Each row is a point. A path goes straight from each point to the next, and from the last back to the first. The post is the endless flat space through its rows: a point in 2 columns, a line in 3, a plane in 4, and so on, so that a path can go around it. Count how often the path circles the post. Going back the other way cancels.

Post:
-55  -5
Path (28 x 2):
150  16
33  -106
-187  -187
-157  30
-88  234
69  59
121  -110
-87  -246
-188  -60
-71  68
29  159
90  -37
-78  -124
-156  -105
-259  131
-77  131
176  102
26  -98
-57  -121
-280  -148
-236  189
-65  123
123  85
-22  -72
-87  -84
-276  99
-144  225
-47  115
Times around: 5

Post:
55  -126  -238  -55  -76  -86  124  205  143
-31  421  65  -116  -52  -176  -173  123  -121
66  -92  49  0  -123  51  213  2  109
-46  43  48  -30  65  136  -3  26  59
-14  -7  -75  -63  91  18  186  -78  -35
13  -53  76  -67  -51  136  -56  -186  68
-191  22  -30  -26  36  62  85  -24  -29
110  -5  -87  96  -78  180  106  -107  -126
Path (29 x 9):
-149  123  -326  -301  56  -94  -104  126  -71
220  -20  -97  -89  -33  51  344  -102  123
206  237  180  35  -178  354  -70  -84  -211
166  -130  111  38  -149  235  66  -77  -99
16  -85  -216  -6  -43  -12  252  5  -298
72  66  109  -117  -131  96  -45  78  -61
79  -61  -111  -11  -12  -51  -63  92  26
-114  -216  -19  31  44  183  36  -82  177
-220  -306  -333  108  -52  141  297  -121  -13
98  -97  33  167  -136  361  372  31  64
-28  -181  -206  -74  -70  39  154  0  27
113  144  8  -52  -100  132  -133  116  37
10  -63  1  -71  -127  82  44  -234  175
120  294  75  -58  -4  -6  74  36  62
-84  106  -114  -14  -47  131  83  -12  -84
336  11  65  -87  -140  160  40  -208  -186
33  -44  31  51  -57  107  -22  -32  -185
-225  -2  17  -40  -42  -207  -14  190  82
41  -117  -209  26  -80  -14  86  277  -66
-541  48  75  145  -140  -43  131  223  -126
-39  114  -32  210  109  147  -15  -157  -174
44  146  45  113  -207  108  61  10  107
-202  -11  -254  -173  0  -9  -31  -168  -73
231  -10  56  -111  -111  83  168  86  5
59  -49  16  30  -182  67  318  56  -44
151  -6  -1  -175  -46  -252  189  5  20
12  -21  -84  -52  -133  -246  15  -75  59
29  -70  -272  -103  99  -194  344  -141  -21
165  20  -92  -171  76  5  284  -40  108
Times around: 3
